Rows are points. Each copy is the shape, with its points in the same order, stretched, turned, moved and blurred by noise. Say if it was mirrored as well.

Shape, 7 rows:
260  150  -49
93  -41  -234
-176  -181  208
-129  -113  -66
-292  -189  -390
79  223  53
-110  -51  163
Copy 1:
28  -127  -361
-262  -104  -240
-77  14  224
-239  25  106
-580  101  114
86  41  -195
-47  52  73
Copy 1 is: only turned
Copy 2:
94  -46  -224
-142  187  -196
-53  -32  388
-216  87  109
-557  327  -27
-11  -205  -63
-56  -106  261
Copy 2 is: mirrored

Shape (9 x 6):
71  105  26  117  -168  184
-202  175  -7  -78  151  -46
260  -17  -131  -97  -189  191
251  -256  128  43  116  -171
226  35  -152  196  -131  -18
236  4  188  5  -64  -217
-148  48  146  -22  533  115
-660  -316  81  108  -130  -216
293  106  -132  -4  -62  -82
Copy 1 (9 x 6):
-8  34  -106  113  -227  235
-93  -14  -45  -187  143  174
188  -160  -59  210  -304  50
8  154  270  213  13  -155
220  194  -61  17  -284  53
-45  111  207  63  -182  -93
-51  -17  242  -86  373  345
-467  309  -577  68  284  -192
239  100  116  18  -227  -73
Copy 1 is: only turned
Copy 2, 9 rows:
60  164  -291  -52  13  153
-267  -18  -52  65  179  51
201  204  -115  -245  -106  -24
242  -116  174  -136  118  314
299  62  -156  -6  -88  5
214  63  187  20  -128  323
-263  -130  20  -80  502  279
-444  -569  -217  45  -103  243
215  133  46  -19  -21  -17
Copy 2 is: only turned
Copy 3:
138  177  45  77  -250  88
-89  69  -255  -177  64  309
323  72  45  -177  -264  -134
59  -216  125  35  273  -212
113  193  -46  92  -115  -240
-92  0  229  -80  100  -169
170  -38  -174  -16  446  521
-496  -534  -439  134  -184  288
115  215  4  -136  -7  -248
Copy 3 is: only turned
Copy 4, 9 rows:
-3  35  -88  18  -194  20
85  75  37  -54  173  125
38  -251  -107  103  -42  -133
-202  -24  248  344  56  -65
19  77  38  168  -75  -208
-24  -87  308  189  -9  -12
-43  192  -53  176  263  326
-629  354  247  -327  -56  -3
162  -114  80  169  71  -178
Copy 4 is: only turned

Shape (15 x 9):
-170  -259  -337  -70  -282  119  172  -261  59
181  -172  99  -83  396  -192  49  -71  -128
273  120  -214  -118  323  357  45  141  71
2  -75  140  238  -210  151  1  -145  -90
274  -268  45  -213  113  16  12  185  28
268  221  -258  -91  -96  74  -200  -2  132
39  6  79  26  -193  37  129  -490  183
138  48  35  37  264  148  -407  1  76
132  30  -403  4  244  21  -20  190  102
-247  -90  57  105  -232  170  182  -194  308
-237  161  -207  -100  -243  204  64  -241  -57
114  -137  99  -393  313  -114  42  221  -56
176  -122  325  -260  513  -230  -269  44  77
294  97  165  -209  392  -129  -129  129  -26
-137  164  29  124  -208  -109  121  -115  146
Copy 1:
11  -61  -255  -48  -169  284  205  168  90
155  -279  55  -230  229  -212  146  180  -157
-56  32  177  -10  416  124  216  224  160
135  -127  121  169  -84  233  189  -184  160
61  -60  192  -297  69  -139  128  231  176
-20  251  -156  52  202  109  33  -15  292
48  -194  -215  32  38  164  415  -193  153
-49  -44  47  -7  312  25  -169  -108  266
-103  88  -57  116  265  -34  -24  356  123
-221  -180  -34  165  -170  240  245  -143  196
-108  85  -162  42  26  368  155  -65  -31
1  -67  187  -455  93  -291  22  238  -187
-46  -200  134  -339  246  -469  -129  -1  -13
58  -42  151  -197  348  -336  27  64  -29
-101  44  -121  245  -97  59  230  -167  72
Copy 1 is: only turned
Copy 2:
101  -382  192  226  143  95  215  -324  117
443  -13  -168  -156  235  -371  -141  12  24
149  64  -359  -386  404  35  229  152  270
72  118  54  116  65  107  -31  -3  -250
456  -100  -174  -284  -44  -60  40  74  167
-113  -132  -424  -127  36  -156  62  27  168
-20  108  66  258  69  -218  119  -456  -23
43  52  -390  -188  366  26  -346  16  69
213  -179  -391  -71  330  -60  48  214  368
40  128  275  319  81  197  78  -290  147
-278  -190  200  6  221  -8  181  -128  2
377  -129  -41  -445  45  -252  -64  135  239
362  65  -255  -326  184  -344  -477  -51  191
236  102  -343  -400  97  -381  -179  166  137
-77  76  111  258  -61  -149  -3  -11  100
Copy 2 is: only turned
Copy 3, 15 rows:
-21  -198  -242  204  -183  -48  47  -398  193
123  -44  -247  -97  276  17  212  134  -76
283  235  -294  -133  66  500  135  -166  -480
56  -207  6  318  73  5  -273  -158  -63
153  -180  -135  -79  59  353  266  75  -171
68  161  -81  -127  -371  238  -13  18  -255
297  -60  25  389  -208  -154  -64  -32  199
68  216  -69  -134  -2  420  -199  139  -100
-181  217  -391  -113  -31  291  144  -82  -319
41  -67  10  562  -43  70  -8  -254  182
-1  56  1  50  -166  -97  -64  -441  -2
92  -46  -61  -286  235  268  468  46  -160
136  125  -6  -239  226  307  287  453  26
155  153  -31  -270  147  238  261  261  -279
-128  25  27  332  -98  -128  4  -65  -31
Copy 3 is: only turned
Copy 4:
-115  -340  419  -169  -222  211  -26  52  108
186  104  -209  -281  59  3  164  -16  -141
-142  54  -343  -37  -333  366  214  165  20
-163  0  210  187  38  14  -76  64  -106
54  132  -67  -257  -5  225  -18  317  17
-135  194  -21  -5  -487  359  -241  -64  8
-225  67  347  -70  -84  137  27  -300  58
59  76  -311  168  -74  269  -92  -72  -52
127  -12  -209  -79  -468  183  57  169  108
-242  -151  277  40  -29  18  38  -1  309
-404  -245  153  -58  -286  152  -146  -170  -25
11  81  -305  -450  21  101  -17  177  8
203  231  -461  -288  196  108  -35  -97  -7
33  310  -429  -235  -66  126  -41  -20  -91
-217  55  137  -6  -224  -139  -139  -115  138
Copy 4 is: only turned

Shape, 16 rows:
-177  187  75  43  -70  -340  20  22  -71  -181  -155  -103
414  -82  143  395  -131  287  -283  145  -181  -205  -33  65
-82  -204  -147  -188  -73  -196  -71  218  179  -27  153  222
-100  185  -3  -152  43  64  -83  -105  -222  -240  11  -95
348  -111  -99  -90  42  -180  -71  330  266  202  175  -9
-34  -155  163  249  188  116  -286  -93  -299  -158  -93  -229
142  -102  175  398  -131  88  -282  281  200  -23  302  105
43  -167  -120  -128  249  -289  209  82  355  -52  276  326
-197  75  -53  -156  102  -171  65  -40  -66  199  -15  272
-306  256  -149  -78  120  -66  22  -94  11  25  -40  -130
-25  84  286  218  -35  261  58  -115  -227  -157  -136  -214
-226  7  -148  103  -46  154  41  -156  -94  -184  -224  -142
-24  86  100  87  -155  3  -159  -369  -105  -126  16  -156
-13  -146  -160  -58  -17  -369  79  -7  242  166  54  183
143  -198  -40  40  -125  -133  89  261  -145  125  347  -118
160  -220  398  134  -134  274  -239  115  30  -112  -34  -71
Copy 1 (16 x 12):
37  -87  -122  184  166  -294  302  122  288  161  -29  -425
207  -239  220  619  236  172  -101  86  -362  -160  -50  65
-150  -188  -185  -71  -210  -63  138  125  208  -9  101  83
-89  183  -63  -32  413  -142  181  23  2  0  -192  -191
118  -315  -304  -67  -109  329  148  98  62  110  379  98
62  10  -48  286  510  -111  -325  -136  -61  -218  -141  -215
107  -168  91  507  -259  97  8  -102  -323  -223  367  49
-7  2  -449  -21  -317  129  379  -43  463  173  92  356
-189  -63  -200  -119  29  -238  145  -129  171  435  -97  92
-38  37  -170  -179  182  -205  277  -279  146  140  -125  -284
51  155  207  376  325  73  -40  -146  -81  101  -195  -369
15  -36  103  32  217  -138  44  -179  153  -28  -433  -270
284  133  227  49  308  -248  32  -59  22  45  -51  -182
136  -247  -225  -149  -235  -105  195  -20  384  302  56  120
125  15  -347  16  -244  175  -98  159  -181  123  80  -63
-66  -68  339  417  216  196  -195  30  -97  -136  208  -141
Copy 1 is: mirrored
Copy 2, 16 rows:
-150  78  120  248  -60  -271  -18  -71  -149  -352  28  89
56  50  -296  194  -446  267  -447  16  462  -131  105  -62
-281  -108  -209  301  -40  -397  -47  100  245  200  96  200
-369  163  2  8  -317  113  -59  -4  -25  -314  -45  166
-153  -261  -383  72  88  -141  -161  234  53  293  363  -32
-191  165  40  153  -66  248  -410  -94  252  -142  -229  -64
17  177  -320  451  -110  6  -237  184  421  176  396  -61
-220  -99  -131  110  190  -414  -64  457  317  -28  222  336
-76  83  45  0  -28  -270  39  26  6  18  -81  322
-210  182  120  45  -35  -66  271  -56  -114  -198  -66  80
-24  115  292  158  -261  297  -203  -145  207  -327  -12  -20
-165  65  201  112  -198  73  91  -186  325  -293  -213  31
-299  377  85  17  -157  10  -216  -325  152  -309  102  6
-122  -110  -171  82  248  -457  -38  28  189  58  83  130
-132  -209  -279  206  70  15  -152  -98  45  94  273  314
-194  121  52  282  -311  161  -494  89  366  145  198  -182
Copy 2 is: only turned

Shape, 16 rows:
230  -120  -46  45  -264  -221  -104  -2  -174  -279  -266  -31
-368  -243  6  110  -26  319  -48  74  19  30  275  92
-87  268  279  41  102  123  4  64  94  -333  -62  92
-144  -107  100  186  83  -222  -61  69  -3  -45  357  -100
338  143  78  91  -90  170  -32  -130  -130  -72  50  -225
-31  142  -154  137  -91  347  166  130  132  -44  18  235
66  114  68  90  -163  191  -2  281  112  128  225  171
-59  -201  194  -131  -106  -117  -130  -129  290  -407  128  -70
-377  -92  199  -274  93  41  -3  152  -23  158  -288  170
294  -62  12  205  -30  -264  -331  153  -237  72  -92  -6
7  -395  -51  122  -39  109  -144  270  -175  -10  -23  76
218  166  76  25  231  200  -68  58  -265  -332  199  -18
-108  -109  34  -141  36  -80  -81  -147  -64  -41  366  145
20  236  -60  -120  212  -42  -103  315  -464  -52  -38  -183
132  -232  162  331  107  -8  206  329  38  -314  55  11
145  -170  -153  240  152  192  59  81  183  -258  124  -134
Copy 1 (16 x 12):
-3  -323  -102  268  -5  -385  -413  195  -18  -15  -6  12
-229  335  121  137  272  9  250  -233  4  -33  291  159
-122  96  -177  -148  14  108  -385  -264  -332  480  65  -192
-401  36  86  -88  -22  4  -171  -199  98  -129  38  238
-86  -35  -118  59  -30  204  -158  188  -417  -103  -101  -124
-33  320  -269  -157  383  -110  176  -22  -431  196  71  142
-190  368  -215  -198  239  -237  104  -101  -374  -195  39  -28
-321  -67  243  -179  -306  -176  -409  -48  28  119  448  -153
209  172  149  338  6  -312  122  -457  -51  154  -150  -9
48  -233  -33  250  144  -262  -413  -82  -119  -397  -203  76
-34  -72  -62  421  243  -312  82  -269  -61  -304  181  201
-38  -205  -369  -109  110  365  -143  -173  -190  36  53  -71
-165  -95  166  -244  75  -3  90  -53  342  -140  22  2
263  -9  -482  211  -81  87  -83  -256  -109  -167  -304  141
-410  -208  -270  102  96  -213  -86  -381  -372  100  185  257
-158  -38  -113  -59  84  56  -54  -123  -510  -11  320  328
Copy 1 is: mirrored
Copy 2, 16 rows:
104  -191  106  -21  -191  -72  253  131  291  -372  -253  -46
426  140  71  -159  233  -394  -401  -8  90  357  211  163
376  164  18  155  237  327  204  -82  -165  -148  180  20
413  127  -49  114  -61  -194  -50  -150  -3  442  16  -2
-133  44  46  294  375  -138  169  226  -139  -12  -95  22
-148  136  165  -143  237  -112  -77  -176  142  -40  181  266
-133  -27  -72  -141  281  -197  56  -177  -22  253  227  337
398  37  176  -65  217  2  141  192  -92  64  -37  -389
419  -34  -211  -172  -258  199  -474  135  -160  -18  110  77
114  -151  -233  157  -175  -186  321  -23  329  -39  -25  32
273  -230  -136  -139  125  -323  -206  -51  377  39  11  97
124  -56  81  507  419  223  217  119  -12  171  225  181
170  -74  215  157  -102  -111  -64  141  -103  434  287  60
158  1  -115  382  -85  374  -80  248  53  198  -105  430
245  -222  -105  13  292  -33  -35  -487  212  -37  -35  -47
28  159  34  13  464  -248  -41  -114  291  90  -70  -196
Copy 2 is: mirrored
Copy 3:
-154  -99  232  437  211  30  169  -288  -145  -7  -188  -131
-203  349  -181  -249  -82  -241  -109  -204  200  -31  186  261
93  182  -101  121  306  -95  198  -203  -59  -234  17  -139
-151  317  -222  221  74  -106  -274  -49  156  20  150  141
-212  -328  140  115  100  87  203  -107  19  -271  250  -155
-181  8  24  -409  -39  -171  -62  -61  -51  -202  -117  -132
-193  35  -124  -235  20  -324  -37  165  -182  -1  10  -166
144  239  -208  517  116  -91  77  -369  -221  -185  47  227
149  382  -192  -117  96  63  241  -240  -79  237  -58  17
-298  -111  -31  409  77  -98  16  -123  -61  322  -142  -391
-269  210  123  170  -14  -142  -7  -194  12  213  31  -72
-45  -61  134  176  263  -147  -10  -265  18  -147  310  -274
112  152  -162  -15  46  -206  -305  -158  99  76  188  262
-291  19  91  136  263  197  -42  -268  13  198  298  -393
-41  362  210  393  97  -254  46  -29  -52  -270  32  -137
-248  54  47  283  -143  -75  -64  -257  63  -336  185  -159
Copy 3 is: mirrored
